Each row is a point. Before rounding, the points of a table are all equally far from one centre. They may lie mostly on one side of it. Where is the centre, to within rounding?

Points (7 x 2):
[[ 0.32 -0.62]
 [ 0.09 -0.76]
 [ 0.36 -0.57]
 [ 0.43 -0.46]
 [ 0.16 -0.73]
 [ 0.45 -0.12]
 [ 0.47 -0.24]]
Centre: [-0.04 -0.26]

Points, 8 rows:
[[ 0.48  0.65 -0.01 -0.72]
 [ 0.41  0.23 -0.55 -0.55]
 [ 0.82  0.22  0.01 -0.33]
 [ 0.77  0.04 -0.10 -0.32]
 [ 0.19 -0.14 -0.38 -0.72]
 [ 0.42  0.69 -0.55 -0.31]
 [ 0.54  0.40 -0.59  0.04]
 [ 0.12 -0.20  0.53  0.57]]
Centre: [-0.09  0.28  0.10 -0.08]

Points:
[[ 0.32  0.28 -1.04  0.41  0.81  0.66  0.15  0.68]
 [ 0.55  0.16 -0.72  0.18 -0.17 -0.07 -0.28  0.26]
 [ 0.31 -0.28 -0.62  0.07 -0.21  1.01  0.49  0.39]
 [ 0.49 -0.03 -0.85  0.10  0.25  0.28 -0.24  0.93]
 [ 0.29  0.09 -0.26 -0.01 -0.46  0.76 -0.17  0.56]
 [-0.20  0.01 -1.34  0.44  0.36  0.10 -0.01  0.05]
 [ 0.38  0.07 -0.54  0.28 -0.05  0.86 -0.61  0.12]
 [ 0.38  0.12 -0.50 -0.19  0.75 -0.03 -0.65  0.59]
 [ 0.55 -0.08 -0.73  0.33 -0.35  0.12  0.03  0.02]
 [ 0.52 -0.05 -0.14 -0.41  0.90  0.26 -0.56  0.01]
 [ 0.08 -0.43 -0.90 -0.17 -0.12  0.37 -0.45  0.12]
 [ 0.18  0.00 -0.59 -0.40 -0.03 -0.32 -0.29  0.04]
 [ 0.17 -0.37 -0.14  0.58  0.18 -0.48 -0.49  0.12]]
Centre: [-0.09 -0.06 -0.21  0.20  0.47  0.34  0.14  0.21]

Points (15 x 11):
[[ 0.54 -0.33  0.45 -0.25  0.18 -0.04  0.69 -0.78  0.65 -0.57 -0.30]
 [ 0.49 -0.22  0.54  0.08  0.04  0.10  0.40 -0.85  0.81 -0.57 -0.12]
 [ 0.27 -0.53  0.70  0.06  0.21 -0.03 -0.05 -0.69  0.96 -0.59 -0.42]
 [ 0.40 -0.25  0.15  0.25 -0.18  0.13  0.01 -0.93  0.78 -0.60 -0.31]
 [ 0.45 -0.59  0.11 -0.10 -0.26 -0.21  0.19 -0.57  0.19 -0.56 -0.51]
 [ 0.23 -0.39  0.23 -0.29  0.27 -0.10  0.10 -0.63  0.97 -0.46  0.02]
 [ 0.38 -0.34  0.37  0.31 -0.08  0.71  0.13 -0.73  0.55 -0.75 -0.22]
 [ 0.58 -0.08  0.28 -0.15 -0.41 -0.39  0.08 -0.36  0.57 -0.45 -0.30]
 [ 0.41 -0.36  0.60  0.28 -0.20  0.11  0.50 -0.77  0.57 -0.38 -0.16]
 [ 0.52 -0.46  0.26  0.43  0.09  0.18  0.02 -0.92  0.58 -0.47 -0.49]
 [ 0.35 -0.01  0.16  0.35 -0.46 -0.08  0.12 -0.82  0.52 -0.28 -0.17]
 [ 0.40 -0.40  0.34  0.17 -0.02 -0.04 -0.01 -1.07  0.51 -0.44 -0.38]
 [ 0.39 -0.38  0.09  0.81  0.25  0.15  0.04 -0.42  0.41 -0.28 -0.31]
 [ 0.57 -0.18  0.78  0.32  0.08  0.03  0.01 -0.76  0.61 -0.73 -0.60]
 [ 0.28 -0.56  0.62  0.03 -0.08  0.34  0.39 -0.35  0.68 -0.43  0.09]]
Centre: [-0.11  0.15  0.30 -0.12  0.21  0.32  0.20 -0.28  0.42 -0.20 -0.74]
